Each row of a before or after table is a point. One or more steps were done to the points. Then noise was added and the rows were shuffled. The steps act on columns, c1 being the first. Name the steps. A step turns or swaps two columns, mirrors them in a line or flattens them onto one, adds a multiple of one to another, or multiplies or shifts one. Angles are multiples of 10 degrees, from the lower column toward the higher: turns from -170 to 170, lines from 10 to 170 but not 90. Use the fewest steps. Two steps may share a column if one is a turn and the other turns, adds or multiplies; they go together, in the order done. Otherwise the lowest column goes first.
In the rows, zero is written as 128.

Before (12 x 3)
[[ 94 111 103]
 [115 227 171]
 [110 178 131]
 [142  58  72]
 [ 75 135 141]
 [133 227 148]
 [164 145  81]
 [ 91 174 207]
 [122  95  82]
 [105 124  98]
 [133 115 172]
 [136 156 187]]
After (12 x 3)
[[133 110 165]
 [139 139 113]
 [139 108 159]
 [ 91 103 165]
 [ 73 127 133]
 [131 142 100]
 [163 153  89]
 [121 141 107]
 [ 94 131 115]
 [103 141 108]
 [111 137 117]
 [112 142 108]]
Steps: flatten c2 and c3 onto the line at 120 degrees

Before (10 x 6)
[[116  99 160 121 144 135]
 [110  76 126 132 172  99]
 [ 98 138 148 169 132 117]
 [ 81 127 160 120 173 118]
 [108 111 111 131  99 176]
 [143 126 162 134 179 141]
 [101 144  87 160 109 189]
 [125 111 130  97 158  79]
 [106  96 139  88 163 114]
 [100 123  75 164 117 176]]
After (10 x 6)
[[123  93 121 128 158  80]
 [113 106  77  80 172 100]
 [ 85 109 105 106 144 134]
 [111 133 182 122 179 141]
 [ 94  80  70 118 164 115]
 [ 80 169  52 117 130 117]
 [126 121  66 110  99 175]
 [ 50 121   5 133 174 117]
 [150 157  31 104 118 178]
 [138 165  37 127 108 189]]
Steps: multiply c1 by 3; turn c1 and c3 by 70 degrees; mirror c2 and c4 in the line at 30 degrees

Before (10 x 11)
[[107 142 134  96 131 114 164 120 125 117 162]
 [ 92  72 176 159 133 135 135 170 164 156 121]
 [ 85  83 127 119 141 139 136 152 108  87 121]
 [113 130 153 147 127 155 146 160 157  99  90]
 [ 99 160 168 158 106 161 110  66 109 128 136]
 [168 150  89   7 109 112 133 134  92 168  43]
 [156 113  79 105 140  83 137 131 113 123  61]
 [113 143 122 134 113 131 122 168  97 146 178]
 [178 122  81  65 162 141 133 115 107 122 105]
 [ 99 132 167 143 175 128 129 148 117 124 103]]
After (10 x 11)
[[112 130 162  98 128 121 147 162 152 146  90]
 [166 152  82 168 108 134 133 133  96   8  43]
 [ 94  72 189 153 134 125 134 168 162 158 122]
 [ 97 163 180 129 104 130 109  64 102 158 136]
 [ 98 134 179 127 176 132 129 147 118 144 105]
 [105 142 137 116 130 127 163 123 130  94 162]
 [159 114  64 124 139 128 138 128 122 104  61]
 [ 86  83 129  87 140 132 137 150 106 120 120]
 [178 121  66 124 165 133 130 118 107  63 107]
 [114 141 121 145 116 135 122 169 101 133 178]]
Steps: multiply c3 by 1.3; swap c4 and c10; flatten c6 and c9 onto the line at 100 degrees

Before (12 x 14)
[[128 141 157 133 100 147 152 127  96  98 169 129  90 128]
 [ 82  70 141  88 170  73  48 150  93 116 181 109 192 173]
 [190 113  92 136 117 181 130 162 138  43 128 128 105 131]
 [ 35  60 101 118 129  82 104 103 163  89  91 112 177 173]
 [100  31 202  82 197 136 164 118 216 168 108  77 106 169]
 [116 130  66 174 100  60  83  93 169 147 126 202 178 156]
 [155 130 155 147 144 103 155  37 195 101 145 105 137 147]
 [105  75  96 201 118 147 102 137  94 151  87  82  93 217]
 [ 90 154  13 109 171 167 192 133 154 111 213 151 129  95]
 [125 140 195  89 152 136 127 173 158 101 135  60 132  80]
 [ 81 124 101 107 174 108 125 154 102 151  88 134 139 193]
 [134 137 128  80  88 214  69  95 142 158 182 136 249 109]]
After (12 x 14)
[[129 135 129  80  91 213  22  94 147 155 184 136 204 114]
 [191 115  94 135 114 178 152 163 140  41 128 129 128 132]
 [ 38  61 107 119 133  81  87 105 161  87  90 114 162 169]
 [157 127 154 151 144 110 119  35 193 104 147 107 104 149]
 [124 139 194  89 153 138 122 174 155 102 134  60 128  79]
 [ 84  64 140  94 175  67  80 153  92 119 183 111 218 169]
 [ 93 154  11 110 168 170 118 136 152 111 211 150  63  94]
 [100  32 197  79 200 135 146 117 216 168 100  78  89 170]
 [118 132  67 172  96  59  81  93 173 142 131 199 179 157]
 [130 142 160 133 100 149 158 131  93 100 171 128  93 129]
 [106  76 100 199 118 151 163 137  93 153  88  79 144 215]
 [ 82 127 102 105 176 112 118 153 100 154  86 130 132 193]]
Steps: mirror c7 and c13 in the line at 130 degrees

Before (10 x 20)
[[143 112 163 143 147 123 119  60 199 140 125 139 137 110 127 105 141 128
  155 143]
 [124 113 111 148 153 129 125 146 185 144 153 110 116 112 113 144 142 134
  150 140]
 [136 117 136 137 137 115 112 128 119 126 124 139 150 155 136 131 138 135
  159 134]
 [145 112 105 113 141 122 134 136 166 133 131 131 123 177 122 148 147 138
  133 145]
 [138 135 122 128 249 124 118 124 102 143 167 137 127 120 116 134 142 139
  154 135]
 [140 128 134 112 123 118  90 131 103 149 129 132  61 105 117 117 141 132
  122 131]
 [123 120 127 147 144 134 126 147 121 116 124 127 144 122 137 150 148  80
  137 127]
 [133 186 127 146 123 144 122 119 111 149 151 119 150 109 122 144 156 139
   97 159]
 [141 107 108 147 134 151 134 132 135 128 127 127 122 104 135 141 154 122
  119 142]
 [145 137 115 144 138 176 119 139 116  97 137 134 130 109 129 144 139 101
  154 126]]
After (10 x 20)
[[124 115 111 148 131 129 125 145 185 144 153 110 157 112 113 145 142 134
  151 140]
 [142 111 164 143 108 123 119  60 199 140 125 140 143 111 126 105 141 128
  155 143]
 [140 127 135 111 212 118  91 132 101 149 129 132 146 105 117 117 141 132
  122 131]
 [133 186 126 147 103 143 122 119 111 149 151 119 116 110 122 145 156 139
   98 158]
 [142 107 107 147 132 151 134 131 134 129 128 127 136 104 135 141 154 123
  118 141]
 [137 134 123 127  75 124 118 124 103 143 166 138 242 120 117 135 142 140
  155 135]
 [145 113 104 114 129 123 134 136 167 133 132 132 141 177 122 148 148 137
  131 145]
 [123 119 127 146 101 133 125 146 121 117 125 128 138 121 138 150 148  80
  137 127]
 [144 138 115 144 122 176 118 140 117  98 138 135 137 109 129 145 139 100
  154 126]
 [136 116 135 137  97 115 112 130 118 125 124 140 128 155 136 131 139 134
  159 135]]
Steps: turn c5 and c13 by 110 degrees; multiply c5 by 1.3

Before (10 x 48)
[[ 79 153 205  55  66  87 154 150 105  92 138  81  94 149 128 143  75 158
  145 147 143 134  79 125 155 129 103 124  91 147  89 215 190  99 121 134
  162  92 151  77 140 122 214 131 196 155 161 102]
 [117 159 122  69 103 110 126 213 124 179  95 117 108  95 182 139 125 162
   61  74 137  79 129  45  95 149 105  76 162 104 109 100 127 193  51 180
  141 171 191 176 119 145 118  96 105 126 140 104]
 [ 84 138 141 181 149 168 125 106  70 152  47 197 107  91 165 158 195 173
   57 150 157 165 137  83 115 172 112 140  89 153 133 183 181 115 146 189
   73 162 191 124 161 117 213 203 182 111  82  54]
 [178 211 114 120  67 123 142  99 192 133 140 140 173 131 167 118  79 146
  112 143 102 112 177 107 178 110 130 191  97 176 181 161 123  97  66 125
  113 180  71  79  53 155 207 170  78 151 169  69]
 [101 183 201 163  66 132 106 145  98  99 142  87 137 174 132 128 115  63
   69 159  68 111 113  28 171  84 117  87 103 176 186  90 203 143 151 166
   73 201 158 205 184 118 188 103 109 147 170 106]
 [111 178  92 110 137  86 102 193 175 161 166 192 100 157 249 187 103 160
   69 190  62 183 153 155  87 190 178 193  87 106 175 140 165 166 126  99
  120 116 158 112  97 185 169  93 135 232 143 128]
 [102 156 185 180  65  90 128 120 124 176 121  92 132 156 125 118 105  49
  152  57 112 114 124 141  67 155 169 203  71  84 160 100 160 125  99  66
  124  95 129 159  84 102 107 126 108 176 146 138]
 [167 192 195 133  83 183 103 122 132 101 171 143 112  63 160 108 107  93
  171 104  98 177 108  81 160 168 149  84 127  72 151 142  98 135  90 112
  102 114  92 210 131 190 194 124 129 202 128 136]
 [ 79 150 156 138 162 124 147 146 133 128 143 139 157  59 137 181 175 157
   61  80 176 118  99 163 118 131  52 104 131  88 150 190  92 110 103 195
  147 104  96 134 139  88  91 206  74 103 149 138]
 [140 149  99  57 174 127  94 186 107  80 177 193 182 167 156  85 168 163
  177 122 181 197 151 141 147  66  59 173  91 154  78 107 167 209 116 174
   55  96  66 101 153  80  95 119 171 143 150 120]]
After (10 x 48)
[[114 164 120  70 106 105 127 225 125 183 100 115 100 100 181 143 127 160
  235  74 137  79 130 132  99 149 106  75 161  99 129  99 126 192  48 178
  142 176 188 180 122 148 119  94 103 126 136 103]
 [ 78 154 201  51  67  84 158 137 109  97 134  77  73 150 132 141  74 159
  120 149 142 134  80 140 152 125 109 123  91 144 131 211 190 101 121 137
  162  91 153  73 145 113 217 131 199 156 163 104]
 [112 176  90 105 136  86 103 235 178 165 168 196 148 157 250 188 103 160
  143 190  66 177 152  63  86 186 180 192  93 107 180 144 162 163 127  98
  117 116 157 109 101 183 168  97 132 233 142 125]
 [166 189 194 135  79 180 109 118 134 100 170 143 134  66 158 108 104  92
  138 107  98 179 105 193 155 172 145  84 129  69 158 142  98 129  89 113
  102 115  92 210 133 189 194 124 127 203 125 139]
 [ 76 147 157 139 164 121 149 133 136 125 146 140 163  61 135 181 172 157
  143  81 179 119 100  52 120 132  51 102 135  87 118 188  91 108 105 194
  153 105  99 135 139  89  92 209  74 102 146 132]
 [ 80 142 140 182 152 162 127  59  70 153  45 196 118  94 165 160 191 171
  208 150 160 163 142 103 116 169 114 141  87 154 143 186 181 111 147 191
   73 165 189 125 161 120 209 201 183 111  79  58]
 [183 211 114 120  69 121 143 214 192 135 137 137 200 134 168 117  80 144
  161 143  98 114 178 124 176 113 133 190  94 180 126 155 122 101  65 124
  120 179  67  78  56 160 208 167  81 150 167  69]
 [137 143  98  56 176 118  93 151 109  79 181 193 125 166 156  83 173 166
   89 121 188 196 149 161 144  62  59 174  89 150  58 102 169 208 114 174
   49  95  65  97 152  79  97 122 175 143 152 119]
 [100 183 197 165  67 131 108  66  98  96 142  88 175 181 135 133 113  63
  246 163  69 113 114 141 169  84 114  85 106 176 157  91 203 147 145 163
   69 206 156 205 184 115 190 102 111 145 168 105]
 [101 158 178 176  66  94 132 188 129 178 120  88 153 157 125 114 111  46
  103  59 117 107 124 141  67 159 172 201  72  85 147  98 156 123  99  66
  128  93 134 157  81 101 104 126 107 177 148 138]]
Steps: add -1.5 times c41 to c8; turn c13 and c31 by -50 degrees; turn c19 and c24 by 130 degrees

Before (8 x 64)
[[118 119  76 122 139  90 133 136 122 108  89 107 134 110 111 121  98 120
  144  95 110 151 140 141  92 128 149 139 123 131 181 107 152 100 148 152
  162  95 163 174 169 163 130 142 128 126 126 137 147 140  82 140 105 150
  112 107 163 152 104  99 166 112 141  90]
 [ 99  97 104 151 130 124 125 157 150 150 159  97 105 128 150 116 114  84
  125 159 102 103  99  97 100 162 158 132 150 172 112 148 150 123 123 135
  117 122 136 125 159 154 112 132 133 111 182  90 124 144 100 112 135 155
  117 160  91 118 151 106 125 120 101 132]
 [108  88 131 117 101 128 119 143 118  94 119 169 103 107 164 118 139 132
  140 108 118 109 139 106 118 154 122 132 150 123 137 113 135 140 111 120
  152 117 151 109 122 163 147 131 135  83 117  85 104 135 149 111 107 124
  147 148 129  98 128 113 114 104  77 147]
 [158 118 102  96 135 133 130 156 102  89  91 136 136 144  98 149 125 130
  126 141 150 100 116 153 129 119 130 113 118 134 134 146 106 102 128  97
  167  98 150 131  92  98 120  73 137 141 140 151 151  92 146 120 122 103
  135 134 136 156 133 161 180 126  73 122]
 [112  98 145 118 134 117 159  99 109 132 145 109 149 148 160 147 137  84
  141  98 163 139 169  96 110 137 130 138 162 109 133 139  90 122 160 142
  142 166 161 130 167  96  93 122 129 126 124 103 134 152 104 126 148 166
  109 103 137  96 106 145 145 152 111 128]
 [147 104 120 133 168  92 128  95 117 127 162 154  90 113 135  99 147 120
  154 129 159 156 126 144  86 111 157 126 102 115 138 122 121 147 140 104
  129 145 112 139 119 101 127  77 116 127 146 114  92 134 125 143 139 105
  124 172 125  88 147  85 183 154 129 161]
 [115 100 146 133 140  71 165 153 142 161 155 137 151 136 142 104  97 108
  131  86  88 149 136 141 149 131 141  79  93 107 121 114 124 137 153  81
   92 124 160 125 115 116 113 131 147 138 133 151 150 100 142 138  83 163
  161 132 109 129 151 156 113 165  99 120]
 [165 113 146 109 140 131 141 123 158 160 112 146 138 134 101 129 139 105
   88 113  94 106 111 135 134 112 111 120  89 106 157  93 149 169 156 107
  129 160 114 129 100 119 157 149 161 131 154 135  86 123 131 105 107 104
  161 108 155 159 112 162 132 123 107 121]]
After (8 x 64)
[[110  89 130 117 102 128 120 143 118 142 120 170  88 108 163 118 139 132
  143 108 117 108 140 105 118 156 122 131 149 123 138 113 135 139 110 120
  151 116 153 109 159 161 149 132 133  82 119  86 103 135 150 111 106 123
  147 149 129  37 130 112 113 105  77 147]
 [101  98 103 150 130 122 126 159 151 144 158  98  92 128 148 116 114  85
  125 160 102 103 100  97  99 163 156 132 151 172 111 148 150 123 124 135
  117 123 135 126  95 152 112 131 134 112 181  90 123 143 101 113 136 155
  117 162  91  97 153 106 126 119 101 133]
 [148 104 120 133 168  92 128  94 117 119 162 154  67 114 134  98 148 119
  154 128 159 155 128 145  85 112 158 126 103 115 140 123 123 147 140 104
  129 145 113 139 133 101 128  76 116 127 144 113  92 134 126 144 140 104
  121 173 125   8 147  85 182 154 130 160]
 [112  98 146 120 135 117 158  98 110 159 145 110 159 147 162 146 137  83
  140  98 164 141 168  96 110 137 132 138 163 109 134 140  89 122 161 144
  140 166 161 131 106  96  94 122 129 125 124 104 134 152 105 126 147 166
  108 102 135  32 107 145 146 152 112 129]
 [115 100 147 133 140  72 166 152 142 100 156 137 164 138 143 105  98 108
  131  86  89 148 136 140 148 130 141  77  92 108 119 117 124 138 153  81
   91 124 158 125 107 116 114 131 146 140 133 152 149 100 143 137  84 164
  161 131 109 131 151 156 113 166  99 119]
 [118 119  78 122 140  90 133 135 122 173  90 107 139 111 112 121  98 121
  145  96 109 151 140 141  91 127 149 140 124 131 181 107 152 100 146 151
  161  94 163 175 125 164 130 143 128 126 125 136 146 139  82 139 105 149
  111 106 163 200 103 101 166 112 141  90]
 [158 119 103  95 134 134 131 156 102 117  91 135 141 144  96 147 126 130
  126 140 151 100 115 152 129 119 131 113 120 134 134 145 105 102 127  98
  166  97 150 130 178  97 119  73 139 142 141 153 153  92 145 119 121 104
  134 133 137 212 134 161 180 126  72 123]
 [163 113 146 108 140 131 139 123 157  88 110 146 143 135 100 131 139 104
   89 114  94 106 111 134 135 111 113 120  87 107 158  93 148 169 155 105
  128 160 112 128 114 119 159 148 161 131 155 135  87 120 131 106 107 105
  160 108 156 219 111 161 131 122 108 123]]
Steps: turn c10 and c41 by -120 degrees; multiply c13 by 1.6; multiply c58 by 3

Before (8 x 64)
[[104 139 139  77 181 107  82 180 109 164 146 180 160 173  61 120  96 180
  139 119 175 110 104 127 161 145 115 101 193  83 123 189  69 131 133 168
  107 152  98 204  87 113 125  96 143 138  72 191  89  85  87 167  90 157
   79  94 100 158 183  31 149 140 108 155]
 [ 24 104 120  98 146 156 113 141 165 131 115 122 132 113 152 149 155 118
  109 145 114 102 106 156 117  87 126 123 102 165 147  89 105 174 117 130
  129  54 169 156 121 165  91 171 119  92 100 116 153 140 148 101 129 124
  145 122 132 109  85 168 115 126 127  83]
 [ 90 138 143 100 178 100  55 114 100 142 168 175 129 112  76 135 122 155
  144 128 161 103 137 121 151 152 109  39 146 105 121 182  90 142 145 105
  132 125  96 167 126 106 110 102 129 106  73 249 108 138 122 156  79 189
   68  95 108 133 201  32 118 108 107 143]
 [ 56  91  95 105 159 146 136 129 143 129  92  78 129  76 133 173 122  81
  164 159 126 170 119 130 129 102 115 133 142 217 112  82 164 123 105 117
  129 109 155 136 130 104  91 148 130 124 118 104 186 180 123 123 148  75
  141 142 116 125  71 181 133  95 158  75]
 [ 95 109  89  83 103 163 180 188 179 111 191 198 124  87  79 108 105 128
   78 109 149 151 169  85 123 163 161  83 201 101 171 119  63 124 157 133
  121 152 155 166  92 220 194  87 117 131 110 147  84 216 144 184 152 165
   67 125 110 100 145 165 101 202 151  38]
 [ 76 136  85  80 136 147 136 164 127 130 106 121 151 120 147 145 171 159
  145 104 103 172  92 166 103  62 123 125 134 148 136  74 151 116 101  88
  141  82 156  68 155 126 115 114  92 125 127  70 166 125 150 145 164 105
  129 145 145  98 101 190 110 107 155  79]
 [ 85  80 114 121 140 149 131 170 145  89  78  90 145 122 151 160 133  89
  117 119  90 157 134 140 116  92 164 126 105 156 118  87 164 169  83 100
   80  75 198 163 119  88  98 197 135 130 129 103 171 142 118 113 134 135
  144 107 124 127 115 175  88 138 161  62]
 [ 92 140 164 120 175 113  86 161  85 134 118 170 107 144 107 161  98 135
  109 129 172  81 153  83 163 135 132 127 185  86 172 180  76 159 160 131
  125 141 111 155 123 102 165 106 136 122  91 193  94 102  87 174 111 176
   83  94  72 133 146  48 118 110 104 132]]
After (8 x 64)
[[107 140 140  78 181 105  82  76 108 163 144 182 162 176  63 118  96 178
  136 122 172 112 104 129 162 148 115  98 195  85 120 190  70 131 134 172
  105 155  96 202  88 108 127  95 142 145  72 190  91  81  86 170  92 152
   79  97 133  94 182  30 149 137 106 158]
 [ 88 141 143  95 181  99  55 150  95 142 166 172 126 114  75 134 122 156
  142 130 160 102 137 123 152 153 106  39 147 108 122 179  91 140 144 101
  135 125  95 169 125 105 112 104 130 139  72 248 107 137 123 153  76 121
   66  93 118  69 203  32 120 109 107 144]
 [ 26 106 119  98 145 156 114 131 166 129 113 122 129 117 151 152 155 119
  110 145 116  99 110 155 121  88 131 121 105 164 149  88 107 174 114 130
  130  53 167 155 119 162  95 168 115 164  99 117 152 140 145 102 127 108
  149 124 120 131  87 168 114 127 127  84]
 [ 59  86  97 104 159 146 136 129 145 131  94  79 127  77 133 172 123  78
  165 156 128 171 122 131 127 100 115 134 136 214 112  83 162 124 104 119
  127 108 154 135 132 107  88 149 133 130 118 108 185 183 119 121 151 139
  139 140 122 181  74 180 136  93 160  76]
 [ 87  80 118 124 136 144 130  91 149  91  73  89 141 121 154 159 135  93
  114 116  90 156 135 139 113  95 163 122 104 158 116  85 167 169  82 101
   80  75 200 167 118  86  96 197 135 145 129 105 173 143 117 116 133 132
  142 105 108 123 116 178  89 138 160  61]
 [ 96 107  86  82 104 162 183  73 179 112 190 200 126  84  81 107 107 127
   80 108 149 154 170  87 122 164 157  81 202  98 167 118  62 126 154 134
  122 152 157 171  89 222 195  86 118 157 110 149  84 214 143 181 154  94
   69 127 146  99 143 163 105 202 147  41]
 [ 92 142 164 118 173 113  85 101  84 135 118 166 106 148 109 161 100 131
  110 127 171  78 153  86 161 134 132 126 183  88 171 181  75 154 162 130
  124 142 110 151 122 102 167 104 137 147  95 194  96 102  87 173 112 125
   79  93  97  77 149  50 119 106 106 131]
 [ 73 132  80  82 136 145 136  97 128 130 110 125 151 120 147 144 171 158
  145 103 101 172  89 165 107  63 124 125 133 149 138  72 150 112 100  90
  143  83 157  67 153 129 116 111  96 147 125  67 161 124 143 147 167 103
  127 144 149 156 102 189 111 106 151  81]]
Steps: turn c8 and c46 by 150 degrees; add 0.5 times c29 to c57; turn c54 and c58 by -100 degrees
